Each row of a before or after table is a point. One or more steps were done to the points. Then noise was added and the rows were shuffled. The steps act on columns, c1 being the first. Name the steps. A step turns or swaps two columns, mirrors them in a line or flattens them onto one, adds a multiple of one to another, or multiplies or shifts one. Angles are multiples of 10 degrees, from the lower column toward the higher: turns from -170 to 170, lines from 10 to 170 but not 90. Use the fewest steps. Two steps may share a column if one is a turn and the other turns, adds or multiplies; they go together, in the order done. Otherwise the lowest column goes first.
In the rows, 128 means zero.

Before (9 x 3)
[[ 60 150  79]
 [107  70 182]
 [139 113 160]
 [144 140 118]
 [123  72 172]
 [152 100 166]
 [107 186 101]
 [144 152 168]
 [142 145 174]]
After (9 x 3)
[[135 114 172]
 [131  90 138]
 [125  58 112]
 [121 186 153]
 [ 99 183 114]
 [136 143 131]
 [139  79 132]
 [121  51 120]
 [130 105 171]]
Steps: multiply c1 by 0.4; turn c2 and c3 by 50 degrees

Before (14 x 6)
[[ 84 148  77 170 131 119]
 [148 153 148 141  98 149]
 [117 138 118  57 127 157]
 [127 110 145  96  83 157]
 [119 114 131  95  87 166]
 [181  57  84 120 187 128]
 [120  79 101 124 109 169]
 [145  43 110  86 119 151]
 [117 108 115 131  44 180]
 [107 158  87 121 174 114]
 [ 81  98 117 124 124 180]
 [179 166 134  94 107 164]
 [152 109  99  78 168 188]
 [147 140 107  78 141 139]]
After (14 x 6)
[[120 147  78 171 126  84]
 [159 103 147  98  87 125]
 [111 166  87 122 171 107]
 [142 141 108  76 135 147]
 [150  47 109  88 133 142]
 [182 100 118 126 129  81]
 [183  96 115 133  51 118]
 [190 116  98  80 171 155]
 [128  69  85 119 197 178]
 [165 109 128  97  90 121]
 [151 151 151 143  95 148]
 [169  78 103 125 118 120]
 [166 162 134  94  98 178]
 [159 139 117  57 126 117]]
Steps: swap c1 and c6; turn c2 and c5 by -10 degrees

Before (8 x 11)
[[157 166  93 146 111 156 127 148  71 171 172]
 [104 113  70 194 139  95 156 147 115 122 187]
 [165 124 136 191 162 156 102  74  99 123 101]
 [124 110 145 104 151 130  96 146 130 154 185]
 [ 93 177 143 117 110 181 167 144 117 117 106]
 [142 174 155 174 157 160 176 143 148 194  99]
 [175 152  82 127 113 187 125 105  98 119 157]
 [ 80 205 149 131 152 158 119 165 130 121 183]]
After (8 x 11)
[[139 112  70 196 120 167 115 146 126 116 185]
 [106 152  80 128 138  56  85 105 120  99 156]
 [180 178 143 115  93  92 128 143 131 113 105]
 [184 201 151 132 117 115  78 166 137 128 185]
 [132 109 145 106 131 127  57 147 107 142 185]
 [109 165  94 146  93  91  87 148  63 100 173]
 [104 124 137 191 215  89  61  75 116 101  99]
 [125 174 156 176 144  93 134 142  83 179  98]]
Steps: turn c1 and c6 by -160 degrees; add -1 times c8 to c5; shift c7 by -40; turn c9 and c10 by 60 degrees
